Every row gives one point. Each copy is the shape, with its points in the same order, turned, moved and blurred by noise. Is it also mirrored, or only turned?
In the rows, 128 means zero.

Shape:
[[105 134]
 [135 127]
 [182 156]
 [119  60]
 [167 183]
 [201  93]]
Copy 1 (6 x 2):
[[102 118]
 [133 110]
 [183 132]
 [ 99  46]
 [160 159]
 [185  68]]
Copy 1 is: only turned
Copy 2:
[[ 97 129]
 [126 118]
 [171 172]
 [133  50]
 [151 184]
 [200 111]]
Copy 2 is: only turned
Copy 3:
[[128 134]
 [157 118]
 [206 148]
 [149  56]
 [192 178]
 [224  86]]
Copy 3 is: only turned
Copy 4, 6 rows:
[[103 146]
 [139 130]
 [180 157]
 [115  65]
 [175 186]
 [198  95]]
Copy 4 is: only turned

Shape, 9 rows:
[[138 158  81 129]
 [158 124 133 166]
 [232 121 121 115]
 [133 131 129 137]
 [139 136  91 152]
 [ 59 151 121 114]
 [ 96 174 119  73]
 [130  90 168 138]
 [ 95  94 127 122]]
Copy 1 (9 x 4):
[[144 160  83 136]
 [159  99 127 152]
 [241 107  90 121]
 [139 115 113 129]
 [135 125  84 145]
 [ 70 156 133 100]
 [111 189 116  80]
 [138  67 147 121]
 [ 99  94 113 107]]
Copy 1 is: only turned
Copy 2 (9 x 4):
[[161 154  78 141]
 [172 113 131 171]
 [249 123 107 144]
 [150 123 134 150]
 [156 123  97 154]
 [ 92 169 133 119]
 [135 186 111  83]
 [156  99 181 143]
 [129 107 130 113]]
Copy 2 is: only turned
Copy 3, 9 rows:
[[ 80 153 114 126]
 [104 134 162 167]
 [ 85 176 225 117]
 [110 118 139 142]
 [ 77 138 126 150]
 [126  99  71 113]
 [134 142  90  75]
 [135  78 169 144]
 [106  70 128 120]]
Copy 3 is: mirrored

Shape (12 x 8):
[[165 166 139 121 166  57 187  62]
 [ 98 160  68 198 105  92 177 139]
 [ 72  98 125 141 200 161 148 128]
 [145 134 102  61  93 158  84 122]
 [143 181 193  94 186 189 153 202]
 [188  73 131 194 146 142  96 163]
 [134 177 137 156 118 143  65  53]
 [196 144 150 134  77 201 163 178]
 [186 161 108 162  91 100 198  75]
 [131 109 142 137 196 133 101 115]
 [ 85  91  63  72 119 165  78 165]
 [ 64 162 141 126  70  93 121  75]]
Copy 1:
[[139 176 142 132 184  67 172  48]
 [ 75 141  78 186 111  69 172 123]
 [ 74 107  91 133 208 162 138 129]
 [123 123 118  46  82 139  84 109]
 [150 154 164  96 176 196 184 190]
 [162  73 136 185 138 122  81 160]
 [ 80 180 153 140 100 120  68  83]
 [186 103 151 130  66 164 178 157]
 [147 156 123 158 101  85 187  62]
 [111 124 134 135 184 139  92 114]
 [ 83  77  64  44 113 146  85 155]
 [ 31 143 156 108 100  79 149  83]]
Copy 1 is: only turned
Copy 2 (12 x 8):
[[138 197 125 139 179  54 242 114]
 [ 69 135  28 175 128  77 188  94]
 [ 84 105 107 143 222 142 148 103]
 [149 158  91  61 112 111 103 105]
 [211  40 149 156 165  92 122  86]
 [138 126  92 191 139 140 114 201]
 [126 228 128 167 136 104  99  85]
 [188  90  98 155  50 135 150 119]
 [139 195  89 172 100 101 235 121]
 [124 148 117 147 205 115 121 133]
 [ 97 108  45  54 158 123  84 113]
 [ 57 178 143 116 106  71 152  64]]
Copy 2 is: mirrored
Copy 3 (12 x 8):
[[158 177 192 124 190  67 159  58]
 [ 81 153 107 175 105  63 177 109]
 [ 57  89 139 140 196 164 155  97]
 [120 161  84  44 128 153  86  90]
 [102 182 167  82 190 217 169 186]
 [173 102  99 181 146 168  98 146]
 [105 208 128 151 144 147  62  47]
 [167 170 117 103  81 205 169 146]
 [174 179 146 145 104  90 180  54]
 [114 120 138 136 206 156  98 100]
 [ 63 101  48  55 147 147  96 119]
 [ 55 171 168 107  91  88  91  61]]
Copy 3 is: only turned

Shape, 17 rows:
[[182 174 132 129 144  76 107 114 144 114 184]
 [153  84 155 115  97 190 162 175  59 160 147]
 [169 151  98 162 215  85 118  35 101 109 215]
 [116 111  67 148  96 129 122  99 195 135 169]
 [136  27 115 142  75 134 182 143 162 114 122]
 [131 145 120 141 175  89  26  71 110  98 170]
 [120  67 176  77 143 155 158 129  89 191 144]
 [136 117 130 136 141 106 149 147  91 220 151]
 [ 92  70  69 100  47 158 174 124 137 158 121]
 [145 194 136 107 155 122 125  88 105 122 180]
 [174  74  33 151  80 204 139 123 199 164  72]
 [112 108  95 158 140 138 136 149 183 141 108]
 [127  90 131 121 109 174 156 106 172 156 122]
 [164 150  95  72 203  74 115 107 101 112 151]
 [196 152 168  95 162  74  97  60 106 170 158]
 [146 120 116  94 186 125 102 115 157 121 237]
 [105  90 109 145  94 187 193 125 174 142  76]]
Copy 1:
[[169 231 106 116 144  83 113 162 140 129 174]
 [156  86 180  90  91 195 142 137 109 155 123]
 [149 194  69 161 206  91 105 131  77 106 244]
 [144 152  36 135  93 119 127 118 211 145 176]
 [193  91 112 129  84 125 178  99 214 124 146]
 [136 169  75 147 183  67  50 135 123  97 154]
 [112  80 177  74 137 121 128 102 127 175 152]
 [147 119 138 126 139 104 145 165 113 211 150]
 [118  92  76 112  30 122 168  92 169 171 136]
 [100 212 118 111 141 101 114 132  98 127 166]
 [189 113   7 103  95 184 133  76 205 180  93]
 [128 132  61 133 140 128 163 138 191 151 119]
 [134 124 102 111 126 148 149  73 197 165 145]
 [142 167  68  77 164  51 122 147  82 116 166]
 [173 200 143 107 181  58  79 121  88 167 173]
 [117 175  96  74 157 100 107 161 160 106 222]
 [129 109  82 120 113 163 199  79 203 162 109]]
Copy 1 is: only turned
Copy 2, 17 rows:
[[149 124 154 132 126 125  93  90 114  87 173]
 [192 118 109 148  62 158 163 188  81 200 107]
 [139 144 147 200 171  63 135  83  99 102 235]
 [111  87 100 186  89 126 112  96 187 124 126]
 [172  44 140 166  88 124 176 153 172 146  59]
 [121 161 143 163 138  39  52 108 109 114 166]
 [167 110 134 114 117 133 160 166 125 248 135]
 [130  88 122 138 121 157 143 108  69 216 142]
 [128  77  66 151  49 122 185 126 178 186  77]
 [130 176 135 130 114 120 128 116 109 123 202]
 [161 115  71 223  91 155 145  73 200 160  16]
 [103  99 125 176 132 142 131 128 155 148  70]
 [147 115 134 165  96 148 150 130 190 184  98]
 [146 149  97 108 185  81 132 102  99 113 168]
 [181 153 168 108 143 100 104  59 108 171 190]
 [153 118 113 156 163 117  86 153 156 125 212]
 [122 119 134 182  86 156 193 134 184 170  43]]
Copy 2 is: mirrored
Copy 3, 17 rows:
[[153 201 143 159 135  85 123 114 165 106 175]
 [146  86 180 146 123 171 166 182  64 152 133]
 [153 174 116 164 226  81 152  45 147  70 196]
 [ 91 124  70 152 117 126 122  92 186 165 149]
 [117  44 118 176  98 122 140 158 164 147  82]
 [131 190 145 124 199  99  54  61 139 102 157]
 [119  88 200 110 167 115 183 158  98 180 126]
 [123 148 150 167 155  90 177 136  74 189 140]
 [ 84  63  78 112  79 139 161 136 114 177 104]
 [127 201 149 113 157 123 160 105 133  92 177]
 [167  94  30 144 109 188 139 134 170 219  71]
 [ 98 142  98 170 153 132 129 148 167 175  85]
 [119 103 134 129 130 154 171 131 174 178 102]
 [159 183 112  99 195  56 136 139 125  92 155]
 [189 192 186 113 162  63 153  74 132 141 158]
 [119 140 135 127 194  97 122 133 183 128 218]
 [ 95  94 101 145 118 173 182 146 164 170  49]]
Copy 3 is: only turned

Shape:
[[ 67 104  92 182  84 165 104 185 209 190 145 122]
 [178 132 146 133 190 185  87 119 108 127 140 181]
 [160 123  65  53 183 162  98  67 144  56 140 110]
 [118 115 108 121 131 141 127 170 147 214  95 163]
 [118  91 140 117 220  71  54 105 203 111  84 170]
 [108 107 182  97 207  91  62  46 131 110 107 124]
 [ 41  34  78 130 141 103 142 146 177 155 155 132]
 [152 185 149 174 127 181  96 164  70 143 139 185]
 [167 133 125 151 188  95 100 143 124 108 127 186]
 [ 84 177  73 182 141 178 132 198 116 189 130 122]
 [153 165 157 219 135 185 156 169 107 167  95 125]
 [132  44  69 101 170 106  46 106 136 115 120  92]
 [179 140 164  98 157 138  94 139 105  62  94 162]
 [165 167 125 153 137 124  93  91  93 106  85 203]
 [151  92  71  82 136  74  99 122 200 147 186 104]
 [175 104  83 121 169 165 108  66 124  99 131 136]]
Copy 1:
[[174 204 145 154 147 177 107 200  11 134 135 116]
 [134  92 101 106 120 193 107 119 145 171 135 201]
 [120 104  33  96 118 183 112  59 144  69 115 104]
 [165 154 118 101 166 142 138 176  67 199 107 128]
 [128 101 111 156 228 123  83  64  84 120  70 182]
 [ 78  79 143 157 163 119 103  32 125 135 105 143]
 [140 113 100 150 186 109 118 178   7  97 154  91]
 [133 151 111 116  53 164  96 162 125 214 138 211]
 [146 117  65 139 150 122  80 121 124 169 121 205]
 [115 211  68 134 103 175 132 195  41 207 144 147]
 [155 164 105 195  89 179 151 186 122 238 133 174]
 [121  86  77 139 177 163  41  95  91 118 112  69]
 [126  99  90 129 101 138  93 119 179 145  64 183]
 [174 110  88 128  77 127  96  77 118 198  98 195]
 [165 171  84 105 202 119  75 115 110  83 163  86]
 [158  88  61 123 119 185 114  79 128 134 139 127]]
Copy 1 is: mirrored
Copy 2 (16 x 12):
[[ 85  63  55 141  93 196 112 181 148 237 130  76]
 [139  98 132  75 190 161  64 115 116 114 137 129]
 [ 91 133  65  59 120 156 139  68 152  33 161 108]
 [133  73 106  87 117 126 140 165 129 203 108 141]
 [ 74 184 101 102 142  92  64 146 219 119  86 141]
 [ 55 193 135 100 158  85  84  62 152 110 115 120]
 [ 79  83  62 180 105  98 148 153 199 185 167 113]
 [160 100 151 113 169 197  85 148  41 151 140 134]
 [165 158 124 111 165 127  83 156 130 109 128 138]
 [122  84  73 136 174 206 163 180  76 203 128 123]
 [171  83 147 125 177 174 135 162  68 182  84  57]
 [ 72 122  18  85 135  70  99 115 142  95 148 103]
 [120 137 162  78 113 138  79 134  93  66 117 117]
 [166 148 128 116 123 156  62  96  93 115  91 164]
 [113 160  40  79  85 114 120 136 197 151 204  87]
 [145 113  77  90 149 148 117  69 139  69 139  99]]
Copy 2 is: only turned
Copy 3 (16 x 12):
[[ 93  46  80 148 114 165 176 199 191 134 200  79]
 [193 118 145 155 129 174 114 122 114 161 134 192]
 [175 102  87  49 165 167 111 115 117  86  52 197]
 [110 112  91 141  76 147 138 174 122 195 152 106]
 [168 103  80 112 197  79 104 177 190 201  82 185]
 [136 107  94 109 226 104  54  93 152 177  75 168]
 [ 63  37  43 114 161 100 179 173 119 152 140 123]
 [133 135 162 216  95 173  95 117 131 131 161 168]
 [167 144 113 182 129  92 120 143 135 147 111 186]
 [ 95 137  90 211 118 198 138 179 132 100 160  77]
 [140 132 186 209 119 158 143 133 129 135 172  66]
 [164  40  41  86 157 101  86 168 108 116  97 141]
 [156 144 176 122 130 114  75 143 118 122 109 187]
 [148 137 157 190  93 129  90 116 152 130  67 176]
 [151 103  10  51 115  96 149 134 163 125 140 138]
 [179  85 115 119 128 159 130 103 122 102  60 157]]
Copy 3 is: only turned

Shape (18 x 12):
[[126 163 204 101 162  81  73 141 156 109  84  51]
 [139 156  94 108 159 130 116 139  25 121 144 136]
 [101  49 143 108 132 138 139 124 185 107 122 137]
 [127  58 126  94 129 134  68 167 196 209 139 103]
 [140 163 120  99 113 113 113  99 190 178 141  94]
 [127 137 119 156 146 143  81 118 129  89 179 176]
 [113  80  93 156 117 134 121 151  91 157 147 147]
 [118 170 119 107 174 155  93 157 203 186 151 124]
 [150 106 103 106 168 120 145  95 117 121 145 177]
 [192 127 120 113 163 103 177 139 187  89 132 145]
 [105 168  97 112 103 144 104 146 164  96 129 163]
 [186 126  98  96 161 130  85 179 190 121 124 157]
 [116 146 118 106 131 115  80 132 201  92 142 151]
 [129 167 126  99 159  76 149 146 191 139 164 155]
 [124 124 228 147 161  99  97 118 201 185  66 119]
 [ 98 151 100 157 170  97  76 105 187 110 115 106]
 [144 121 111 151 147 127 117 114  76 120 165  42]
 [129  83 109 162 143 119  63 135  94 133 157 158]]
Copy 1 (18 x 12):
[[  7 114 181 100 116  93 133 114 115 158  50 150]
 [155  96 148 100  77 134  92 101 114 104 147 214]
 [132 104 121 106 170 142 157  91 159 124  75  66]
 [ 90 108 168  86 208 112  85 125 152 154 152  54]
 [ 63 143 130 117 160  93 131 100 194 174 151 144]
 [129 140 113 155 120 151  62  75 160  93  94 147]
 [169 102 114 136 142 138 100 117 105 121 159 119]
 [ 79 136 149 106 196 122  74 154 205 144 117 154]
 [176 102 122 110 138  97 121  65 173 104 108 158]
 [146 140 157 136 123  65 163 114 208  98  75 130]
 [108 138  88 114  94 148  95 133 194 132 102 129]
 [127 124 173 107 119  83  70 137 211 119  95 100]
 [ 75 129 108 120 120 122  90 104 205 115  81 108]
 [ 91 144 106 111 159  65 128 131 197  86 103 156]
 [ 66 135 140 114 207  64 116 113 113 204  34 121]
 [ 57  73 118 172 139 116  98 109 181 143  82 143]
 [101 100 191 164 115 148 144  82 108 120 160 173]
 [142  97 131 146 132 129  53  78 106 106 129 118]]
Copy 1 is: mirrored
Copy 2 (18 x 12):
[[195 160 155 102 148 128 154  96 146 242 112 110]
 [121 133 159 110 194 172 104 166  60  96  83 137]
 [123  66 106 116 105 114 173 124 179 141 126 184]
 [171  43  87 106  93 136 137 136 138 161 195  94]
 [162 171  60 114  84 133 118 120 125 155 153 121]
 [131 119 151 143 151 148  71 127 170  86 107 159]
 [ 94  72 124 159 138 146 127 150 101 104 144 131]
 [188 155 103 105 112 142 119 172 173 125 188 109]
 [111 119  93  91 162 116 134 137 130  81  99 166]
 [163 140  99 115 111  68 167 159 166 103  63 142]
 [134 142 119 134 105 139  79 187 157 150 110 174]
 [185  94 100  97 123  95 104 188 171 125  98 104]
 [175 130 103 129 117 122  92 140 190 153 117 170]
 [189 165 105 127 138  76 130 158 144 113 143 163]
 [126 143 138  87 117  73 169  91 189 206 183  89]
 [155 150  84 155 172 147 125 128 197 170 119 129]
 [143 131 135 157 153 200 169 104  82 125  88 103]
 [112  69 137 153 177 147  86 111 128 104 126 120]]
Copy 2 is: mirrored
Copy 3, 18 rows:
[[104 144 132  60 155  12  74 165 133 148  98  79]
 [116 160 125  85 167 177 129 148  79  61 117 129]
 [148  69 152 133 132 118 141 141 177 174 156  95]
 [166  83 102 127 178  93 128 206 123 233 148 153]
 [188 135  90  93 116  74 121 124  95 184 119 133]
 [144 134 100  96 102 193 113 176 161 123  94 118]
 [124 111 129 165 151 170 132 159 121 129 134 173]
 [183 169  70  71 156 108 133 167 155 192 143 141]
 [164  89 114  89 141 160 174 142 131  95 100 115]
 [200  89 127  72  96  81 157 152 176  83 148 128]
 [164 143 146  64 100 160  92 133 157 156 133 153]
 [197  91 126  44 144 110 118 208 162 141 133 159]
 [159 107 113  48  99 126  94 152 169 177 117 131]
 [145 121  76  42  96  89 163 140 147 143 145 147]
 [131 138 140 114 151  16 155 171 185 202  66 114]
 [148 115  81  85 142 106  65 113 174 150  87 128]
 [139 132  87 151 149 118  78 153  79  78 140  94]
 [114  96 109 139 150 180 114 197 129 128  89 145]]
Copy 3 is: mirrored

Shape:
[[139 167  68 132 186  88 124 150 208 145 158 143]
 [132 151  21 154  60 108 176  74  89 150  67 164]
 [135 159 101 123 156  93 132 162 126  95 144 168]
 [134 121  65 104 164 139  94 127 159 143 141 179]
 [155 148 134 131 204 118  87 173 180 163 105 161]
 [164 152 121 132 182 155 151 163 143 162 164 109]
 [118 125 117 148 161 141 112  93 170 168 149 151]
 [139 133  19 117 147 128 175  81  43 159 133 109]
 [140 135 105  52  48 121 121 140 179 170 112  38]
 [164 110  68 102 112  79 185  68  72 176 148 107]
 [152 133  49 178 105 108 163  93  81 161 145 111]
 [124 208 129 132 164 117 111  97 138 157 146 100]
 [108 146  47 126 143 124 176  86  95 171  96 103]
 [ 84  91 119  67  63 124 153 139 186 127 108  49]
 [174 132  92 101 181 114 177  95 146 139 135 176]
 [154 136  97 167 191 116  89  96 165 125  98 104]
 [127 123 117  58  69 118 104 124 156 146 134  45]
 [176 151   7 128  96 148 210  61  65 116 126 140]]
Copy 1 (18 x 12):
[[200  96 161 157 148 156 133 131 214 165 168 105]
 [204 115  46 156 105 112  74 163 145 115  53 194]
 [130  75 146 134 166 109 133 140 187 139 155 156]
 [200 101 176 152 170 135 145 112 143 160 119 150]
 [164 113 210 156 114 100 142 136 163 198 169 118]
 [142 138 145 119 130 155 121 129 134 163 186  91]
 [169 116 147 169 127 140 149  88 145 173 109  99]
 [208 137  48  71 170 119 119 159 114 131  94 133]
 [155 117 194 129 100 181  58 186 149  62  67  61]
 [200  73  53  93 123 130 119 159 107 103  94  93]
 [175 112  40 140 140 149 106 173 121 150  97 122]
 [137 122 128 125 141 108  86 106 184 176 118  56]
 [199 157  76  96 120 120 114 147 154 128  79 125]
 [127 134 179 141 101 184 137 169 169  32  58  82]
 [206  92 119 127 127 103 140  97 143 118 169 129]
 [182 147 138 196 150  80 144 150 165 165 128  75]
 [137 105 184 130 134 163  91 172 139  72  61  50]
 [210 130  17 118 167 122  71 139 113  81 111 175]]
Copy 1 is: only turned
Copy 2 (18 x 12):
[[108 118  72  91 144 173 145 163 196  88  94  64]
 [ 99 137  39  91 106  35 104 195 150 138 122 205]
 [ 83 151  92 145 154 131 172 142 161  74 118 121]
 [138 145  96 111 150 144 120 121 215  98  97 128]
 [110 181 128  98 160 170 186 139 202 138  86  75]
 [114 123 116  72 184 161 176 115 135 119 140 100]
 [124 133 124  73 103 152 131 109 172 128  88 121]
 [123  93 112  57 172  37 118 172 147  81 141 191]
 [178 166 115 111 131 175  79 219 103 158 201 117]
 [115  77 130  84 111  58 118 177 158 113 196 164]
 [ 76  81 101  78 138  72 113 172 131 134 129 173]
 [ 86 166 136  47 127 139 126 142 119  87 113  89]
 [144 123 100  47 131  64 136 187 138  98 119 163]
 [214 141 109 146  96 172 115 203  86 137 163 133]
 [127 117  80  95 125  86 166 111 200  99 147 105]
 [123 134 130  97 146  99 128 148 151 141  53  63]
 [166 154 142 126 121 166  78 190 100 133 182 115]
 [112  94  42  83 160   8 100 139 126 102 162 185]]
Copy 2 is: only turned
Copy 3:
[[137  86  83 128  99 165 170 131 151 186 189  46]
 [181 177  62 190  20 158  99  93  77 130 110 111]
 [110 140  90 137 157 145 139 115 115 157 164  73]
 [122 103 114  82  94 189 130 110  99 168 143  72]
 [147  83 145 116 157 214 143 117 180 172 158  87]
 [134 111 125 113 134 169 229 140 151 144 143 107]
 [175 103 137  86  84 153 151 129 137 153 167 106]
 [157 174  91 130  51 129 194  83  77 131  64  70]
 [ 73 115  48 106  37 159 148 174 199 153  87 170]
 [181 157  45 116  65 114 170 117 123  88  70  79]
 [177 194  97 151  48 138 169 138 106 110 117  78]
 [151 154  96  97 102 137 182  95 171 195 157 127]
 [175 145 103 148  42 121 166  83 110 160  78  97]
 [ 62  89  91 135  52  92 117 173 173 143  86 169]
 [159  88  83 118 106 152 159  73 124 100 152  79]
 [140 140 162 113  78 166 146  94 188 158 160  61]
 [ 73 130  62  90  61 125 140 166 188 141  90 151]
 [142 181  61 164  22 133 180  64  51  82 122  90]]
Copy 3 is: only turned
